Rows are points. To make a cloud, some directions were put in groups of two or more. Within a group, all points are equally far from the middle, so they leave a hole (a ring in 2 directions, a hollow ball in 3). The other directions are filled evenly. Then the cloud was stretched, turned, moved and blurred a little. How many holes are there, and how many directions does each take, smallest first?
(in the rows, 100 means zero)

Cloud (14 x 2):
| 103 |  58 |
|  70 | 116 |
| 138 |  71 |
|  72 | 122 |
| 139 | 124 |
| 135 | 129 |
|  81 |  68 |
|  82 |  66 |
| 149 | 102 |
| 149 |  88 |
| 145 | 114 |
| 133 | 130 |
|  68 |  84 |
|  73 |  75 |
Holes: 1 (2)

Cloud (20 x 3):
|  86 | 127 | 127 |
|  64 | 137 |  94 |
| 119 |  66 | 109 |
|  83 | 144 |  57 |
| 109 |  64 | 108 |
| 125 | 147 | 104 |
| 146 | 139 |  76 |
| 130 |  67 | 100 |
| 134 |  70 |  64 |
| 131 | 150 |  72 |
| 140 | 109 | 118 |
| 121 | 142 | 114 |
|  79 |  75 |  53 |
| 111 |  61 | 108 |
| 113 | 122 | 130 |
|  90 | 116 | 133 |
|  89 | 115 |  36 |
| 107 | 153 | 100 |
| 103 | 109 |  33 |
| 104 | 140 | 120 |
Holes: 1 (3)

Cloud (29 x 4):
| 115 |  98 | 139 | 148 |
| 126 | 129 | 157 |  82 |
| 128 | 131 |  97 |  66 |
|  95 |  78 |  69 | 118 |
| 125 |  62 | 121 |  89 |
|  63 | 141 | 150 | 106 |
|  89 |  86 |  76 | 139 |
| 105 |  64 |  82 |  91 |
|  70 |  86 |  82 | 137 |
|  76 |  69 | 150 | 120 |
| 108 | 153 | 116 | 134 |
|  93 |  85 | 130 | 152 |
| 102 |  97 | 115 | 158 |
|  83 | 152 |  85 |  87 |
| 107 |  73 | 148 | 130 |
| 127 | 127 | 155 |  77 |
|  86 | 134 | 164 |  81 |
|  97 | 135 | 163 |  77 |
| 107 |  99 |  79 | 144 |
|  87 |  90 |  94 | 152 |
| 118 |  93 |  70 | 119 |
| 112 |  91 |  70 | 126 |
| 137 |  73 | 115 |  87 |
|  81 | 111 | 128 |  44 |
|  46 |  99 | 111 | 134 |
| 139 | 117 |  91 |  79 |
|  90 |  64 |  80 |  88 |
| 114 | 140 | 160 | 104 |
|  69 | 144 | 154 | 104 |
Holes: 2 (2, 2)

Cloud (78 x 8):
|  42 |  71 | 137 | 132 |  58 | 131 | 140 |  41 |
|  97 | 113 |  75 |  66 |  43 |  43 | 120 | 116 |
|  75 |  62 | 123 | 135 | 102 | 109 | 148 | 101 |
|  54 |  91 | 118 |  69 |  86 | 111 | 122 |  47 |
|  40 |  99 | 131 |  98 | 118 | 100 | 118 | 109 |
| 121 | 109 |  74 |  63 |  99 | 102 |  71 |  64 |
|  81 |  59 |  79 | 154 |  80 | 117 |  89 |  93 |
|  49 |  92 |  64 | 124 |  37 | 132 | 113 | 128 |
|  62 | 141 | 125 |  73 |  55 | 121 |  81 |  75 |
| 128 | 120 | 106 |  73 |  51 |  97 | 121 |  90 |
| 118 | 136 | 118 |  71 |  71 | 102 |  88 | 128 |
|  85 |  49 | 115 |  60 |  90 |  79 |  91 | 135 |
| 125 |  98 | 107 |  90 |  40 | 149 |  92 |  93 |
|  47 | 113 |  88 | 110 | 137 |  83 | 110 | 109 |
|  55 | 124 | 128 | 114 | 107 |  79 |  40 |  96 |
|  49 | 105 |  96 | 131 |  54 |  77 |  64 | 127 |
|  84 |  92 | 119 |  68 | 122 | 142 | 140 | 122 |
| 104 |  75 | 123 |  87 |  54 |  90 | 124 | 128 |
|  69 |  88 |  64 |  55 | 126 |  85 |  76 |  85 |
| 139 |  85 |  54 |  95 |  60 |  67 |  73 | 141 |
|  66 | 113 |  90 |  61 |  60 |  87 |  92 |  84 |
| 117 | 113 | 138 | 131 |  83 |  81 |  34 | 145 |
| 136 | 102 |  77 | 106 | 100 | 109 | 155 | 106 |
| 109 | 124 | 137 |  74 | 131 | 129 |  96 |  99 |
|  77 |  85 |  89 |  94 |  54 | 109 |  65 |  74 |
|  47 | 106 |  84 |  83 |  91 | 100 |  77 | 155 |
|  95 | 124 | 124 | 102 | 104 |  57 | 111 |  92 |
|  38 |  95 |  67 | 142 |  58 |  53 | 118 | 115 |
| 133 | 126 |  68 |  67 |  53 | 123 | 150 |  81 |
| 100 | 130 |  71 | 114 | 121 | 137 | 110 |  66 |
|  59 |  73 |  82 |  70 |  80 | 124 | 133 |  62 |
|  93 |  57 |  69 |  94 |  68 |  94 | 130 |  59 |
|  74 | 143 |  69 | 107 |  87 |  49 | 115 |  77 |
| 115 |  79 |  70 | 113 |  47 | 111 | 146 | 134 |
|  82 |  79 | 111 |  67 |  65 |  85 | 100 | 112 |
| 100 | 132 | 150 | 101 |  91 |  88 |  95 | 143 |
| 126 | 126 |  83 |  96 | 142 |  49 | 130 | 111 |
| 113 |  99 | 114 | 101 |  49 | 111 | 131 | 140 |
|  70 | 112 |  96 |  78 |  55 | 119 | 143 |  78 |
| 139 | 114 |  96 | 102 |  62 |  80 | 147 |  53 |
| 124 |  72 |  95 | 162 |  57 | 115 | 107 |  96 |
|  61 | 102 | 125 |  72 | 131 |  91 |  52 | 103 |
| 100 |  84 |  79 | 116 |  78 | 127 | 157 | 139 |
| 106 |  53 |  79 | 104 |  48 |  71 |  69 | 114 |
| 118 | 110 | 132 |  91 | 119 |  87 |  33 |  75 |
|  60 |  82 | 143 |  44 |  47 | 124 | 138 | 133 |
|  85 |  92 | 139 |  62 |  61 | 100 | 127 |  58 |
| 121 |  80 | 111 | 125 |  47 | 113 |  70 |  60 |
|  91 | 111 | 141 |  46 |  93 |  40 | 131 |  88 |
|  53 |  59 |  75 |  56 | 119 | 106 | 123 | 128 |
|  90 |  66 |  97 |  67 |  67 | 140 | 105 |  63 |
|  47 | 118 | 107 | 127 |  47 |  95 | 104 |  91 |
| 132 | 120 |  79 | 137 |  60 | 137 | 105 |  99 |
|  75 |  71 | 114 |  61 |  85 |  99 | 104 |  67 |
|  69 | 114 |  77 |  95 |  65 | 148 | 115 | 138 |
| 120 | 126 | 103 | 149 |  85 |  50 | 103 |  77 |
| 145 |  50 |  51 |  85 |  89 |  82 |  74 | 130 |
|  85 | 121 |  54 | 108 |  41 |  68 |  63 |  90 |
|  84 |  87 | 138 | 152 |  63 | 144 | 136 | 123 |
|  81 |  42 |  71 |  79 |  39 |  65 |  95 | 109 |
|  89 | 107 |  43 |  52 | 115 |  63 | 117 |  97 |
|  76 | 132 |  51 |  68 |  52 |  80 | 139 |  78 |
|  63 |  58 | 120 | 100 |  54 |  76 |  51 | 115 |
|  98 | 105 | 125 | 105 |  64 |  83 | 105 |  94 |
|  97 |  62 |  73 |  84 | 132 | 120 |  68 | 124 |
| 124 | 129 |  89 |  60 |  93 |  50 | 102 |  94 |
|  89 | 105 |  67 |  50 | 124 | 124 | 127 |  97 |
|  90 |  92 |  53 |  53 |  87 |  54 | 126 |  71 |
| 124 | 130 | 141 | 141 | 141 | 106 | 110 | 134 |
|  94 | 111 |  76 | 107 |  51 |  59 | 149 | 133 |
|  53 | 123 | 101 | 112 |  53 | 146 |  85 | 124 |
|  52 | 157 | 127 |  75 |  36 | 139 |  96 | 146 |
|  51 |  76 |  59 |  48 |  87 | 121 |  92 | 117 |
| 113 | 132 |  78 | 122 | 135 | 136 |  73 | 116 |
| 124 | 135 | 119 |  57 |  65 |  74 | 135 | 108 |
|  98 | 156 |  96 | 138 | 114 | 118 |  81 | 104 |
|  98 |  66 |  76 | 146 |  60 |  84 |  64 |  54 |
|  83 |  65 | 127 |  35 | 125 | 118 |  98 | 124 |
Holes: 0
